Rows are points. To make a cloud, some directions were put in groups of two or more. Within a group, all points are equally far from the middle, so they leave a hole (a ring in 2 directions, a hollow ball in 3). The other directions are filled evenly. Then the cloud was stretched, turned, moved and blurred a little. How many holes are there, and how many directions does each take, smallest first?
(in the rows, 128 means zero)

Cloud (21 x 3):
[[153  77 194]
 [ 62 123 119]
 [170 111 162]
 [193 112 106]
 [ 69 108  94]
 [ 54 122  82]
 [210  97 164]
 [183  96  80]
 [170  98 118]
 [197  90 186]
 [182 114 173]
 [147 170  56]
 [117 183 115]
 [ 85 153  67]
 [129 182  88]
 [241 118 175]
 [209 117 166]
 [ 70  72 110]
 [ 92  73 146]
 [125 126 125]
 [114 137 125]]
Holes: 0

Cloud (27 x 4):
[[ 95 125 208  83]
 [189 118 171  91]
 [ 56 101 161 159]
 [163 111  77 197]
 [190 163 105 140]
 [ 88 165 190  68]
 [129 169  78 121]
 [194 153 116 112]
 [ 87 187 128  89]
 [160  44 106 172]
 [106 119  62 184]
 [180 181 143 154]
 [101 127  64 182]
 [165  67 108 194]
 [181 174 131 166]
 [166  67 107 196]
 [163 135 202  88]
 [ 92 186  97 122]
 [166  57 134 182]
 [167 107 198  96]
 [178 155  84 162]
 [ 65  96 175  92]
 [ 86 135 201  75]
 [ 88 134 139  64]
 [100 195 162 174]
 [180 118 115  86]
 [ 64 164 143 181]]
Holes: 2 (2, 2)

Cloud (27 x 4):
[[204  27 148 164]
 [149  41 110 123]
 [123 102 175 127]
 [131 117 169  88]
 [126  80  96  97]
 [179 101 128 201]
 [211  78  98 151]
 [198 114  81 137]
 [143  84 183 123]
 [124  66 112 167]
 [109 189 101  87]
 [192 172 131  89]
 [124  73 148 180]
 [106 186 106  84]
 [169  21 131 146]
 [150 205 111 101]
 [214  66 108 162]
 [213  35 148 170]
 [119 197  97  91]
 [203  80  96 109]
 [118 112 162 158]
 [192 115 150 189]
 [147 194  83  97]
 [151 146 152 174]
 [156 124 144 191]
 [180 129 150 185]
 [153 123 132  54]]
Holes: 2 (2, 2)

Cloud (56 x 6):
[[187 104 208  95  86 123]
 [ 66 166 122 118 152 164]
 [ 77 150  79 145 155 146]
 [183 134 188 158 171 122]
 [236 155 136 119 122  83]
 [122  85 145  98  72  52]
 [ 96 166 158 159  90  49]
 [229 103 140 109 126 203]
 [189 141 171  99 174 188]
 [143 101 195  62 120 140]
 [210 109 146 161  73  99]
 [157 175 176 157  77  80]
 [142 187 207 130 124 147]
 [226 134 153 142 161 113]
 [151 171 192 110 100  56]
 [101 140 123  84 171  55]
 [144  60 180 122 145 171]
 [ 56 117 102 109 151 125]
 [ 59 138 144  84 109 165]
 [187 170 131 127 173  68]
 [131 186 183 141 157 161]
 [227  89 126 118 109  80]
 [ 99 177 117  84  72  81]
 [206 107 149 109  69 218]
 [183  91 207 114  81 134]
 [146 131 184  78  73 212]
 [120 103 134  62 169  92]
 [143  78  75 127  78  99]
 [126 151  81 145 127 212]
 [195 148 137  90  79 226]
 [226 110 126  69 137 128]
 [136 138 194  73  99 198]
 [ 88 149 129  80 161 164]
 [146 117  98 153 123 230]
 [ 86 147 116 193 152 131]
 [163 198 106 159  88 117]
 [ 85  87 146  86 135 170]
 [225 134 140 104 104 217]
 [ 47 136 142 162 101 170]
 [128 200  92 109  76 101]
 [ 80 190 151 144  75 158]
 [152  97 144  56  68 103]
 [ 85 123 125 126  50 192]
 [225 129 156 102 163 172]
 [172 119 218  88 125 117]
 [121 182  84 156 142 166]
 [245 113 151 105 105 166]
 [126  66 184 154 115  97]
 [107 144 187 129 118 230]
 [158 148  99 147 115 235]
 [ 83 123 115 194 147 143]
 [249 128 145 106 120 108]
 [134 169  72  95 120 171]
 [ 48 137 140 176 111 136]
 [176 162 104 131  94  35]
 [176  86  88 124 113  50]]
Holes: 2 (2, 4)
